Each wall is flat, endless, passes through zero and stands at right angles to its row. A trip goes straight from one point to another. Which walls does it cross, in order?
In the rows, zero is written as 128.

Walls:
(1): [123  77]
(2): [130 107]
(3): [107 159]
(4): [142 125]
(5): [ 81 117]
Trips:
[112 139] to [108 136] -> none
[145 158] to [186 106] -> 3, 2, 1
[94 91] to [104 118] -> 3
[ 99 151] to [111 151] -> none

Walls:
(1): [109 124 137 117 144 130]
(2): [136 158 145 135 111 153]
(3): [ 99  55 160  91 120 140]
(4): [154 167  92 100 146 116]
Trips:
[110 131 111 124 169 130] to [122 145 127 147 149 185] -> 2, 4
[ 99 104 104 135 106  62] to [ 89 161 139 182 113 157] -> 3, 2
[100 139 157 123 116 106] to [131 100 146 118 111  81] -> 2, 1
[112 156 128 133 121  98] to [181  70 142 104 113 137] -> 2, 3, 4
[152 171  88  93 115 148] to [ 71 167 126 139 140 110] -> 1
[162  74 126 133  66 130] to [126 136 147  91 133 176] -> 2, 1, 4
[152 101 115 129 134 157] to [154 147  88 136  89 175] -> 2, 4, 3
[114  58 110 131 142 156] to [159 152 117 134 137  88] -> 1, 4, 3
[164 112 142 110  98 162] to [147 152 104 125 118 144] -> 4, 3

Walls:
(1): [154 139 160 155 150 105 146 151 102 127 102]
(2): [ 83  90 146 133 103 139  63 130 168 158 118]
(3): [ 91 157 123 190 131 169 122 136 157 125 124]
(4): [115 157 147  87 141 151 149 152 139 128 144]
(5): [119 140 169 111 115  76 109  99 148 113  84]
Trips:
[ 90 153 158 148  96 180 120 144 154 156 199] to [118 157 132 118  92 115 113 118 160 149 104] -> 5
[116 157 107  94 145  61 145 108 122 117 147] to [ 63 116 114  73  71  85 139 113 103 133 135] -> 2
[120 148 169 159  79  89 102 138 144 107 137] to [122  99 151 136 128 146 128  98 136 130 117] -> 1
[135 153 174 147 151 123 133 140 115  85 115] to [ 93 114 176 135 129 144 105 133 113  73 140] -> 2
[122  68 182 125 168 104 144 110 122 150 109] to [131 113 112 111 129 169  72 117 124 117 103] -> 1, 3, 5
[118 107 135 156 125 121 140 120  93 117 109] to [ 75 186 131 138 115 146 126 127 126 137 107] -> 2, 4, 1
[100  89 153 125  88  97 113 135 139 158 130] to [134 162 118  98 108 122  48 138 116 111 105] -> none

Walls:
(1): [152 107 167  99 111 121 137 128  70 151  95 172 179 116 150 147 123  83]
(2): [119 151  89 120 128 157 154 132 166  96 144  69 117 128 134 105 139 155]
(3): [139 175 134 152 123 134 142 151 119 127 151 156  69 116 107 127 185 159]
(4): [126 116 156 159 148 133 147  90 176  63 153 112 122 157 132 131 213 119]
(5): [148 167 135 148 137 145 120 136 132  78 131 104 132 124 140 109  89  96]
(6): [137 126  76 106 163  78 109 135 184 105 127 110 190 167 104 140  86 140]
(7): [146  85  83 151 106  99 126 120 130 119 114 120 104 117  94 182 108 175]
(8): [113 127 153 133 145 148 145 144 113 152 178 127 152 145 143 137  67 146]
(9): [118 163 186 119 101 139  96 111 130  97 166  70  90 146 124 157 109 150]
Trips:
[138 110 141 133 118 128 153  97  64 137 128 166 154 128  86 118 161 115] to [ 97 117 134 129 141 163 167 139 172 110 124 142 144 130 109 149 100 130] -> 8, 3, 7, 6, 2, 1, 5
[161 121 126  97 150 101 122 111  96 125 131 134 116 161 125 130 178 119] to [111 132 143 158 131 133 195 149 133 140 131 135 126 157 134  93 137 117] -> 2, 8, 1, 5
[111 118 130 134 121 124 137 155 114 147 138 187 151 126 171 138 113 151] to [109 110  87 136 165 151 152 150 152 122  90 127 119 129 145 154  81 134] -> 7, 6, 2, 1, 5
[ 88 176 142 119 126 140 158 130 186  93 103 157 148 141 150 150 150 151] to [141 179 190 153 128  77 121 146 122 160 116 159 113 144  88 105 122 124] -> 2, 6, 1, 4, 8
[119 120 115 143 147 143 137 114 134 103 114  98 149 163 126 122 121  88] to [135 175 115 165 157 135 119 125 115 150 141 133 161 108 130 143 178 148] -> 3, 6, 5
[208 130 112 129 113 124 134 100 168 114 115  88 112 110 131 138 103 118] to [128 162 136 128  97  86 142 136 160  86 122 125  65 116 110 135 145 164] -> 3, 6
[126 115 126 141 143 162 150 162 110 127 104 152  71 127 125 101 152 173] to [157 117 113 161  86 166 163 135 145 126 110 157 157 111 133 109 117 149] -> 4, 1, 5, 8
[147 100 104 119 152 111 146 112 140 156 114 150 117 107  95 171 159 160] to [137 133 101 125 200 147 117 112 129 132 150 115  97 131 140 123 192 130] -> 2, 6, 7

Walls:
(1): [128  81 117 117  99 115 155 141 150 116 144 129 151 105  86 165 128 121
 158 125 167 125 103 114 132 120 152  93 121 128 147 169]
(2): [124  97 128 106 145 149 142 105 100  95 107 134 153 111 136  94  90 145
 146 142 138 148 106 131 123 132 108 153 107 193 134 110]
(3): [138 129 155 113 119 131 166  88 106 149  92  98 166 149 142  73  98 125
 145 124 101 121 143  81 120  97 126 117 106  86  65 119]
(4): [156 151 136 115  75 103 173 127 110 135 118 154 127 122 123  91 147 184
 129 131 163  97 112 126 113 170 130 172 138 120 139 124]
(5): [ 96 160 178 181 130 137 107 147 115 140  69  92 132 102 151  84 130 137
 161 111 103 138 111 100 152  92 148 139 173 117 102 184]
(6): [171 149 113 140 183 158 175 116 119 137 120 117 153 129 132  68 117 114
 111  94 142 171  88 116 145 145 168 124 121 180 158 128]
(7): [102 139 109 140 120 131 103 115 112 149  73 148 106  61 104 126 143 129
  92 155 165  83 148 118 195 136 142 129 168 122 118 155]
Trips:
[154  70 149 132  99 134 139 130 135 148 125 143 142 135  97  96 115 113
 123 142 137 150 122 111 143  96 133 149 108 115 150 150] to [140  83 111  86  81 160 136  94 101 151 123 136 108 161 162 113 140 121
 138 108 132  77 131 169  98 145 133  60  97 101 116 124] -> 5, 6, 2
[154 128 146 129 122 148 134  98  90 124  87  92 127 167 134  62 141 176
 115  70  93 107 139 145 113 165 127 144 156 132 133 114] to [124 111 107 151 150 159 128  99 132 120 150 106 122 149 126 119 128 154
 107  96 162 177  89 138 132 171 153 134 135 125 133 105] -> 5, 3
[ 78 105 138 133 150 109 146  99  64  86 114 142 143 124 124 138 105 105
  76  99 113 123  82 108 105 161 118 129 108 107 113 132] to [126 137 104 127 119 144 147 128 133 144  85 137 140 127 157 159 202 129
 130 121 166 144 137 172 121 106  65 168 171  82 100 143] -> 7, 4, 6, 5, 2, 3
[161 149  77 110 142 139 130  86 121 122 135 109 146  94 107 105  93 149
 134 180 116 131 124 142 107 130  98 104 123  97 104  98] to [134  88 107 142 114 132 150 133 146 114 138 105 129 131 127 119 147 154
 138 122 135 122 122 164 112 134 191 137 163 105 164 107] -> 1, 3, 2
